Rows are points. Each copy is the shape, with its points in the same order, turned, moved and blurred by noise. Some copies are also mirrored. Which?
(in the rows, 128 means zero)

Shape (7 x 2)
[[138 166]
 [153 122]
 [121 117]
 [101 178]
 [ 80 193]
 [203  75]
 [165  80]]
Copy 1 (7 x 2)
[[166 115]
 [113  85]
 [ 88 120]
 [148 160]
 [149 189]
 [ 92  31]
 [ 82  64]]
Copy 1 is: only turned
Copy 2 (7 x 2)
[[180 127]
 [129 141]
 [129 108]
 [190  88]
 [208  69]
 [ 85 191]
 [ 89 148]]
Copy 2 is: mirrored
Copy 3 (7 x 2)
[[176 139]
 [134 159]
 [122 127]
 [181 100]
 [198  77]
 [ 94 215]
 [ 93 177]]
Copy 3 is: mirrored
Copy 4 (7 x 2)
[[110 100]
 [148 127]
 [123 150]
 [ 69 110]
 [ 40 110]
 [212 141]
 [178 159]]
Copy 4 is: mirrored

Shape (8 x 3)
[[163 120 155]
 [149  97 169]
 [140 103 112]
 [129 159  73]
 [ 52 175  73]
 [ 38 197  98]
 [108 163 112]
 [156  67 144]]
Copy 1 (8 x 3)
[[175 103 142]
 [159  87 165]
 [131 118 125]
 [141 181  98]
 [117 236 143]
 [133 249 168]
 [155 180 140]
 [130  71 141]]
Copy 1 is: only turned
Copy 2 (8 x 3)
[[ 94 130  93]
 [ 94 111 102]
 [155 127  98]
 [177 177 103]
 [205 189 179]
 [186 197 203]
 [153 178 139]
 [115  74  91]]
Copy 2 is: mirrored

Shape (9 x 4)
[[196 105 110 180]
 [115  88 120 154]
 [155 202  93 108]
 [ 66  93 167  57]
 [ 59 102 175  74]
 [156 117 172 123]
 [132 100 152 132]
 [188 136 146  81]
 [198 113 173 200]]
Copy 1 (9 x 4)
[[184  72  98 106]
 [158 120 151 135]
 [107  89  42 187]
 [ 71 206 149 129]
 [ 59 192 158 134]
 [111 119 107  89]
 [124 131 135 112]
 [113 139  46 110]
 [140  50 108  57]]
Copy 1 is: mirrored
Copy 2 (9 x 4)
[[165 197  85 189]
 [185 131 138 172]
 [ 63 165 117 126]
 [160  49 146  81]
 [168  62 156  79]
 [178 147 100 104]
 [178 133 112 132]
 [129 141  62 104]
 [208 222  91 151]]
Copy 2 is: only turned
Copy 3 (9 x 4)
[[ 69  94  78 141]
 [ 87  79 169 133]
 [166 167  93 147]
 [141 113 221  70]
 [144 123 228  81]
 [ 87 141 144  81]
 [ 89 113 155 112]
 [120 140  91  63]
 [ 14 141  98 122]]
Copy 3 is: mirrored
Copy 4 (9 x 4)
[[111 113  52 195]
 [118 131 146 188]
 [ 89  37  94 103]
 [152 149 196  94]
 [159 143 202  98]
 [173 123 103 138]
 [148 127 137 159]
 [153 100  73  82]
 [179  80  68 209]]
Copy 4 is: mirrored

Shape (10 x 4)
[[179 179 144 117]
 [163 117 143 103]
 [146 124 192 105]
 [ 84 205 105 194]
 [175 118 129 116]
 [104 164 116 129]
 [156  71 208 140]
 [115 119 170 122]
 [187 131 141 110]
 [ 76 205 103 161]]
Copy 1 (10 x 4)
[[152 177 124 145]
 [128 140 152 108]
 [124 152 196 122]
 [132  99  96 249]
 [121 143 132 106]
 [151 102 129 175]
 [ 62 139 195 108]
 [117 114 184 152]
 [125 165 134 108]
 [153  94 103 224]]
Copy 1 is: mirrored
Copy 2 (10 x 4)
[[101 167  82 130]
 [106 155 128 176]
 [ 80 180 154 157]
 [168 117 131  40]
 [125 159 113 173]
 [126 109 137 106]
 [114 215 191 181]
 [103 156 174 140]
 [109 169 102 172]
 [143  97 132  51]]
Copy 2 is: mirrored
Copy 3 (10 x 4)
[[110 155 117  65]
 [ 83 118 114 118]
 [ 70 158 128 137]
 [232 170 144 113]
 [100 103 112 108]
 [164 136 159 118]
 [ 64 161  81 178]
 [111 154 142 158]
 [ 90 116 109  91]
 [212 157 175 101]]
Copy 3 is: mirrored
